Each row of a before or after table is a point. One or more steps were done to the points. Then noise was added and the rows were shuffled. The steps act on how far a point lies along the listed directions, d1 being the first. What was done? A step turns or swaps two directions, mirrors them in a line or flattens them onto one, adds a multiple of one to another, or multiplies one. Angles are multiples of 10 degrees, from the lower direction toward the higher: turns from -170 to 170, lines from 10 to 170 but not 90. Use the fewest steps. Two steps may share a direction if one is a turn and the other turns, adds or multiplies; they go together, in the order done. Otherwise the lowest direction goes first.
In the rows, zero is written as 128.

Directions:
(1): [ 81 154]
(2): [154 175]
Before (11 x 2):
[[ 76 113]
 [141 116]
 [104 109]
 [135 124]
 [127 164]
 [151 147]
 [133 125]
 [114  97]
 [142 111]
 [124 140]
 [ 88 111]]
After (11 x 2):
[[115 154]
 [146 118]
 [162 101]
 [ 37 100]
 [164  90]
 [ 74  92]
 [  8 107]
 [101  66]
 [140 121]
 [119 204]
 [179 163]]
Steps: multiply d1 by 2.5; multiply d2 by 2

Directions:
(1): [ 87 155 172]
(2): [109  68 147]
(3): [176 127 173]
Before (11 x 3):
[[136 171 150]
 [117  82 129]
 [154 133 102]
 [123 166 147]
 [ 82  91 127]
 [189 142 119]
 [145 171 209]
 [164 149 123]
 [149 160 184]
 [ 97  94 133]
 [146 172 190]]
After, 11 rows:
[[108  97 164]
 [112 175 125]
 [ 90 110 137]
 [121  97 150]
 [211 104 156]
 [223  96 154]
 [170  98 128]
 [127 168 112]
 [121 174 100]
 [172  90 135]
 [250 101 158]]
Steps: add 0.7 times d1 to d3; turn d1 and d2 by -160 degrees

Directions:
(1): [138 179  73 153 139 174]
(2): [164 153 159 157  58 130]
Before:
[[134 148 107 133 159 150]
 [147 107 113 134 152 145]
 [124 118 122 114 128 119]
 [109 151 136 117 137 134]
 [152 117 184 142  80  90]
 [138 101 193 126  70  90]
 [124  95 205  96  85 107]
 [163  73 249 136  21  50]
 [128 109 128 147 112 144]
 [113 154 119 128 166 131]
 [144 170  90 171 142 161]
 [114 147  93 117 162 149]]
After (12 x 6):
[[124 107 131 147 111 145]
 [112 153 138 120 134 133]
 [150 111 118 134 143 141]
 [118 111 119 106 132 120]
 [121  48 214 102  95  51]
 [135 107 172 131 107  88]
 [113  89 175 113 115  88]
 [100  79 186  78 130 105]
 [141 150 110 140 138 147]
 [121 153 110 129 136 145]
 [163 185 114 190 104 161]
 [121 158 123 135 145 130]]
Steps: add 0.7 times d1 to d2

Directions:
(1): [ 99 109  76  97 117  93  82 185]
(2): [137 153 146 131 100 150 180 209]
(3): [133 105 170  78 204 111 141 149]
(4): [ 88 175 171 150 148 157  66 147]
(5): [181  96 159 186 124  85  98 153]
Before (8 x 8):
[[116 132 117 130 120 110 111 206]
 [ 42 156 110  69 168 151  78 155]
 [148 108 131 135 129 132 156 117]
 [140 136 141 139 161 131 142 103]
 [136 118 114 136 133 113 139  98]
 [141  99 130  93 145  89 101 167]
 [ 97 113 109 110 139 117 152 165]
 [140 116 178  83 167 114 148  80]]
After, 8 rows:
[[ 91 211 118 220   8 180  61  47]
 [125 137 153 152 135 150 119 126]
 [122 132 143 131 162 119 116 110]
 [ 73 151  99 158  92 143 112 158]
 [130 159 121 175 113 148 124  92]
 [108 164  87 187  34 134  42 144]
 [ 73 143   8 119  40 148 118 106]
 [127 122  96 133  99 105 128 196]]
Steps: multiply d3 by 3; turn d3 and d4 by 160 degrees

Directions:
(1): [ 86 110 157 165 120 175 191 167 102  72 125]
(2): [126  95  84  53 192 175 138 122 106 116 141]
(3): [ 64 127 109  71  93  96 161 140 183 129  87]
(4): [ 47 132 143 125 118 140  94 127 114 168 205]
Before:
[[205 143  91 100 148 110 118 124 134 130 102]
 [162 126  99  85 159 132 108 107 126 137 119]
 [165 134 109 113 132 114 137 120 130  95 105]
 [173 128 112 138 133 106 112 121 132 154 121]
 [ 80 123 129  99 109 115 171 145 150 111  98]
 [127 150 133 156 113  89 139 143 146 135 125]
 [203 124  94  88 162 130 131 119 123 136  92]
 [100 141 124  92 100  75 134 132 150 139  95]
 [ 85 129 119 117 136 137 155 139 154 130 104]
 [209 118 112 121 154 126 101 117 118 122 106]
 [ 97 136 138 155  87  80 143 142 175 135 101]
 [108 111 122 106 116 122 162 142 127 113 107]
 [ 54 134 153 127  70 108 140 158 145 148 124]]
After, 13 rows:
[[ 51  94  71  31 136 110 176 140 194 125  87]
 [156 117 121 149 148 146 118 129 100 143 154]
 [ 84 119 117  89  85  90 170 149 160 114  77]
 [155 152 132 155 118 128 130 145 115 124 138]
 [192 126 154 191 145 150  94 126  80 113 148]
 [162 144 153 182 113 122 135 145 116 134 117]
 [ 27 124 102  17  88  71 174 148 188 134  69]
 [109 123 100  84 159 122 152 139 138 125 134]
 [138 137 129 134 109 120 144 134 125  92 116]
 [133 144 151 162 106 122 107 120 124 138 132]
 [ 38 112  89   8  96 105 164 149 186 150  78]
 [ 40 126 111  41  79  72 198 150 206 113  49]
 [ 62 140 111  93 104  98 170 141 198 136  71]]
Steps: flatten d1 and d4 onto the line at 130 degrees; multiply d2 by -1; multiply d3 by 2.5
